Each row of a before or after table is a point. One or more steps were done to the points. Then noise was added and the rows were shuffled. The steps act on columns, c1 being the first. Write out the steps. A step turns or swaps two columns, mirrors them in a line or flattens them onto one, adds a multiple of one to another, or multiplies or shifts one. Angles are multiples of 10 degrees, from the lower column toward the higher: turns from -170 to 170, lines from 10 to 170 but not 90. Use the fewest steps. Two steps may share a column if one is a turn and the other turns, adds or multiplies; they go together, in the order done. Otherwise the lowest column goes first.

Before (10 x 2):
[[-26 -27]
 [ 11  24]
 [-35 -51]
 [-20   5]
 [  5  59]
 [  6 -32]
 [ -6  -1]
 [ 17  52]
 [ 39  14]
 [-35   0]]
After, 10 rows:
[[ 17 -58]
 [ 10  37]
 [-25 -29]
 [  4 -38]
 [-13  23]
 [-16 -10]
 [-41  43]
 [-30  51]
 [ -3   0]
 [ 25 -15]]
Steps: turn c1 and c2 by 50 degrees

Before (11 x 6):
[[-20   7  24  -6   3   2]
 [  2 -25 -10 -20  11  -5]
 [ 17  11  33  -5  15 -22]
 [ -4  27 -26  15  21 -37]
 [ 10 -16 -14  13   8 -23]
 [  4 -21 -21  26  19 -35]
 [ 26  21  22  -5 -10   3]
 [ 14 -28 -23  -6 -14 -34]
 [ 27  27  20  -5  -7  11]
 [ -3  32 -20  27   4  -9]
 [  3  41  30   8  -5 -11]]
After:
[[ -1 -32 -10   3  12 -10]
 [  1   1 -19  34  20 -57]
 [  4  36  28 -21  -4 -18]
 [ -5  42 -18   0   4 -14]
 [ 14   4  31 -13  17 -34]
 [-22   2  23  -9  -1   2]
 [ 28  12  19 -18  -5   4]
 [  8  -5 -14  21   9 -39]
 [ 14 -25 -24  13 -12 -57]
 [ -7  30 -25  -5  19 -61]
 [ 27  17  18 -20  -1  19]]
Steps: turn c1 and c5 by 10 degrees; turn c2 and c4 by -40 degrees; multiply c6 by 1.6

Before, 14 rows:
[[  5  -3   2   4   2  -9  -5   5   5  -3   5  -4]
 [ -3 -15   1  -7  16   6  -2   9  13  -6  11   8]
 [  2   0  -5  -3  -6  -3  -8   8   4   3  11   6]
 [  3  -4  -4   6  -1   4   1  21  10   5   0  19]
 [ -9 -12 -11   3 -10 -12  -2   2  16   4  -4  -2]
 [ -8   1   5   6  -5  10  -7   3  10   5   5  -3]
 [-11  -4  -6  -3  -8   6  -8   8  16 -60   1  -3]
 [ -9 -37   2   7 -13  -2  -6   4   9 -43  10  12]
 [ -9  -1 -13   4  -2   6  11   9   1 -14   9   2]
 [ 11  -4  -8  -5 -10   6   2   1  15   4   8   4]
 [ -4  -6  -2   3  -8  -6   4  -6   9  -7   1  30]
 [ -1   0   6   4  -3  -2  12  10  15  -7   6   0]
 [  4  -2 -10   0  -4   8  19   2  -9   2 -24   2]
 [ -4   0   5 -35 -12   3   1  14   4   3   5  -4]]
After, 14 rows:
[[  3  -4  -3   7  -2   5   1  21  10   3   1 -19]
 [  4  -3   1  -6   1  -9  -5   6   5  -4   6   0]
 [ -8  -1 -14  -1  -3   6  11  10   0 -13   9  -4]
 [ 11  -5  -8   6 -10   6   1   3  14   4   7   0]
 [  3   1  -5   8  -5  -3  -8   6   4   4  10  -2]
 [ -2   1   5  -3  -3  -2  11  10  15  -7   5  -3]
 [ -8   1   6  -6  -6  11  -8   2  11   5   5  -2]
 [ -3 -16   2  10  15   5  -1   9  13  -7  11  -2]
 [-11  -4  -5  -1  -9   6  -9   8  15 -59   1   5]
 [ -2  -1   5  24 -13   3   1  14   4   2   5  26]
 [  4  -2 -11   1  -4   8  18   2 -10   1 -25  -1]
 [ -4  -6  -1  17  -8  -6   5  -8   9  -6   1 -23]
 [ -7 -36   2   2 -14  -3  -5   4   8 -43   9 -13]
 [ -8 -11 -11  -3 -10 -12  -2   0  16   4  -3   1]]
Steps: turn c4 and c12 by -140 degrees

Before (13 x 24):
[[ 17  -2   6   7  12  -4   8  -3  -5  10   8   3  -8  12  -4   4  -9  -2
   35   1 -15   5  -5   7]
 [ 15  -2   1   1   2  -6   7  -4   8  -8   8   5 -10  -4   8   1   8   6
   -7   5   4 -13   9   3]
 [ 13  -9  10  12  -7 -22   5  -5 -14  -8 -10 -17  -4  10 -13   3  12   2
   -9  11  -1   3 -13 -11]
 [ 11  -3   8  13 -14  -4   5  -5 -13   2   4 -35  22   6  -8  -2   2 -13
    8  12   5 -11   3 -23]
 [  1   5   1   2   6  -7 -41 -21 -11   2  -2   0   3  -5  -7  -7   5   0
   -9   3  -7 -24  11  -2]
 [ 10   3  -5   6   7  -9   2 -13  -6  14   7 -20  -3 -19  27 -26  11 -29
   -6   7  -1  -9  -7   4]
 [ 14  -2  -6  11   1  -9   1   0 -17  -7  -5   8 -10   5   4   5 -24   2
   -7   7   7  -9 -11  -6]
 [ 13 -12  12  11  14  -8   3  -2 -10  -8   9  -2  -5  -7 -14  -1   2   8
   13   0  -1   5  -1 -11]
 [-23   5   7   8  12 -10  -4  -2   5  -6  -2   6   4 -30   6   7   1   0
   -7   0 -12   5  -9  -2]
 [ 14  -8   8   4   6 -27   6 -18   3  14   9  -7  19   9   0 -30 -60  -3
   -6  12  -2  -5 -10   6]
 [ 18   0  12   9 -17  -9   8 -16   8   5 -47  -2  -2 -34  12 -13  12   6
   -2  -4   7 -17 -11  -1]
 [ -9  -7   0   3   4  -7   6 -17 -15  -7   2 -14 -11  -1  -3   7  10   7
    3   8   2   6   1   6]
 [-35   1   1   3   1  -2   2 -19   4   3   2   5 -11   8   0   1 -10  10
   -6  -3   2   1 -11 -15]]
After:
[[ 13  14  10  13  -7   0   5  -5 -14  -8  -1 -17  -4   9 -13   3  12   2
   -9  11  -1   3 -13 -11]
 [ 16  -4   6   6  12   0   8  -3  -6  10   8   3  -8  12  -4   4  -9  -2
   34   1 -15   5  -5   6]
 [  1  -3   1   2   6  -1 -40 -21 -11   2  -4   1   2  -6  -7  -7   5   0
   -8   3  -6 -24  11  -2]
 [ 14   5  -6  10   1   0   2   0 -17  -8  -3   8 -10   5   4   5 -24   2
   -6   7   7  -9 -11  -6]
 [-34  -2   1   3   1   0   2 -19   4   3   1   5 -11   8   0   1 -10  10
   -7  -3   2   1 -11 -16]
 [-23  -4   7   9  12   0  -4  -2   5  -6  -5   6   4 -30   5   7   1   1
   -7   0 -12   5  -9  -3]
 [ 13   4  12  11  14   0   2  -2 -10  -8  15  -2  -5  -7 -14  -1   2   8
   13   1  -1   5  -1 -11]
 [ 14   0   8   4   7   1   6 -18   3  14  12  -7  20  10   0 -30 -61  -2
   -6  12  -2  -5 -10   6]
 [ 10  -7  -5   6   7   0   3 -12  -6  14   4 -20  -3 -19  27 -26  11 -29
   -6   8  -1  -9  -7   4]
 [ 14  -4   1   1   2   0   8  -4   8  -8   8   5 -10  -4   8   1   8   6
   -7   5   4 -13   9   3]
 [-10   5   0   3   4   0   7 -18 -15  -7   6 -14 -11   0  -3   7   9   7
    3   8   2   6   1   7]
 [ 11   0   8  13 -13   0   5  -5 -13   2   5 -35  22   6  -8  -2   2 -12
    8  12   5 -11   3 -23]
 [ 19  31  12   9 -17   1   8 -16   9   5 -36  -2  -2 -34  12 -13  11   5
   -2  -4   7 -17 -11  -1]]
Steps: mirror c2 and c11 in the line at 110 degrees; multiply c6 by 0

Before (8 x 64):
[[ 10  15   2  15 -21  -5   1  -9 -11  -1   2  17  20  -1  -5   7 -19  -8
   -2  13  30 -14  -5   2  10  15   5  14  17   7  -2   5   1 -10 -13  11
    2 -12  13 -14 -15 -12   5   8  13  -6   2   9 -13  -2 -15   1   1   1
    9 -14 -10 -11   3   6 -13   7  -1 -11]
 [-19  -7 -11 -11  13  17   5 -13   9   0   7 -22 -11 -13  -4  -6   8 -20
   -6   8  -7  42  16   0  -4  17 -12 -28 -17  12   5  13  -6 -24 -15 -13
   -9   7   0  -3   9   9 -18  21 -12  17  -7  -3 -13   4  19  14 -12   9
   21   9   5  11  10  -2   1  10  20  29]
 [  9  12   0   9  -7   3   0   4   0  14  -1  27  25   2   0   2  -3   2
   -3   3  21 -14 -10   7   8  -3  -1  18  27   0  -8 -18  10  -1 -17  20
   16   8   4 -13 -17  -4  -2  16  20   5   4  19  -9 -10 -10   7  -4  -2
    4 -11 -17  -2  10  10  -5   5   3  -5]
 [ 15 -16   4 -22 -15   7 -16   8  -4  -7  10  -1 -11  16  -8   3   7 -16
  -14 -12  -4   3  16 -12  -4  11 -12  -3  -1   7   2   9 -12  -4 -24 -15
    5   1 -20   6   6  -1  11 -14   0   6  24  14  -4   6  18  -3  14  -8
   -9  -8  26  24  -1 -21  15  -5  -1 -13]
 [  8   6   6  15 -19   2   1   8  -1   8   3  13   1   5  -7  -3  -3   0
   -3  -2  17  -3 -12   7  16   4   6   6  16   4 -16 -12  10  -4   5   7
   19 -12   3 -21  -9  -7   5  11  13   9 -14   7  -3  10  -3  -8 -13  -7
    3  -5 -13  -1   7  11  -4  -9   7 -20]
 [-10 -22  -2  -8   7   4  -6 -11  12  -2   2 -30  10 -22 -15  -3  11 -14
   11  -2   1  23  10 -22  -8  19 -10  -6 -20  -7  10   9 -15 -18 -18 -12
    5  14 -10  10   1   0 -27  22  -1   8   7 -15 -17   3  29   3 -15  12
   14   6  -2   5  -4  -4  10  11  10  23]
 [ 13   4   6  -2 -11 -22   1  -5   3  13  -3  13   9   8   3  13 -10 -11
   -9   2  12 -12 -25   7  12   9  13  19  12 -10  -9  -4  -7  -2 -11   9
   19  -1   3 -17  -4   0   2   1   5  -2  -6  21   0 -13  -8   6   0 -10
    8  -5 -19   1  10  11  -7   9   0 -15]
 [ 12 -26 -13 -16  -4   3   9 -10   4   0  19  -5 -13  17 -21   8  11  -4
    1  -9  -4  11  22 -18 -14   5 -16  -4  -2   2   1  10  -5 -12   0   0
    4   3 -17   7  -4  14  13 -16   0  -1  17   8   2  -2  13  -4  11  -1
   -5  -1  11  13   5   4  12   1 -12   1]]
After, 8 rows:
[[-10 -23  -2  -8   7   5  -7 -11  12  -4  -8 -29  10 -21 -15  -4  11 -16
   12  -1   1  22  10 -22  -7  19 -12  -6 -20  -7   9   1 -16 -44 -18 -12
    6 -14 -16  10   2   2 -30 -17  -1 -10   6 -15 -16   2  28   4 -13  11
   16   5  -1   7  -4  -5  10  11  11  25]
 [ 12 -25 -13 -15  -4   4   9 -10   5   0  -8  -6 -13  17 -21   9  11  -2
    2  -9  -4   9  23 -19 -15   3 -15  -6  -2   1   1   4  -5 -31  -1   1
    3  -3 -16   5  -7  13  13  23   0  -8  16   8   2  -2  13  -5   8  -2
   -6   1  11  11   3   3  14   2 -12   2]
 [-18  -7 -10 -11  12  16   6 -12  10  -2 -18 -22  -9 -13  -6  -7   9 -22
   -5   7  -6  41  16   0  -3  16 -11 -28 -19  14   6   1  -5 -59 -13 -13
   -9  -7  -5  -3   9  14 -18 -19 -11 -11  -8  -2 -14   4  19  13 -12   9
   24   8   6   9  11   1   2   9  22  30]
 [ 11  17   1  16 -23  -6   2 -10 -12  -1   6  19  18   0  -4   6 -18  -9
   -1  12  31 -14  -3   2  10  15   5  15  19   7  -3  -2   2 -24 -15  11
    2  12   9 -14 -15 -10   5  -6  13  -9   3   9 -14  -2 -17   2   0   2
    9 -12  -9 -12   4   6 -13   8  -2 -12]
 [ 14   4   4  -2 -12 -22   0  -6   5  13   3  12   8   7   4  14  -8  -9
  -10   3  12 -11 -26   6  11  10  13  18  12 -10  -7   1  -7  -5 -11  10
   19   0   2 -16  -5   0   2  -1   5   3  -6  20   0 -14  -7   5   0 -10
    7  -4 -18   2  12  13  -5   9  -1 -16]
 [ 16 -17   2 -22 -15   6 -15   8  -2  -7 -10   1 -13  15  -8   3   8 -15
  -14 -12  -4   4  16 -11  -3  12 -12  -3   1   8   4  -1 -13 -11 -23 -15
    8  -3 -27   9   7   2  11  16   0  -1  24  15  -4   6  19  -2  13  -8
   -8  -8  26  24   1 -23  14  -6  -1 -12]
 [  8  13  -1   9  -6   1   0   5  -3  13  -5  27  26   2  -3   2  -2   1
   -1   4  22 -14  -9   8   8  -2   0  17  26  -2  -8  -1  10  -2 -17  21
   15  -9  -3 -13 -17  -7  -2 -17  22  -6   6  19  -9 -10  -9   7  -3  -3
    3 -13 -16  -1   7   9  -5   5   4  -6]
 [  6   6   8  14 -18   1   1  10  -1   9 -10  13   2   5  -6  -2  -2   0
   -2  -3  18  -1 -13   7  17   2   5   5  15   5 -17   1  11  -8   5   8
   19  12   4 -20  -8 -10   5 -11  14  -4 -14   6  -3  10  -3  -6 -14  -6
    4  -6 -13  -2   7  12  -5  -9   7 -19]]
Steps: turn c11 and c46 by 110 degrees; turn c44 and c46 by -150 degrees; flatten c32 and c42 onto the line at 80 degrees; multiply c34 by 2.5; add 0.3 times c35 to c39; multiply c38 by -1
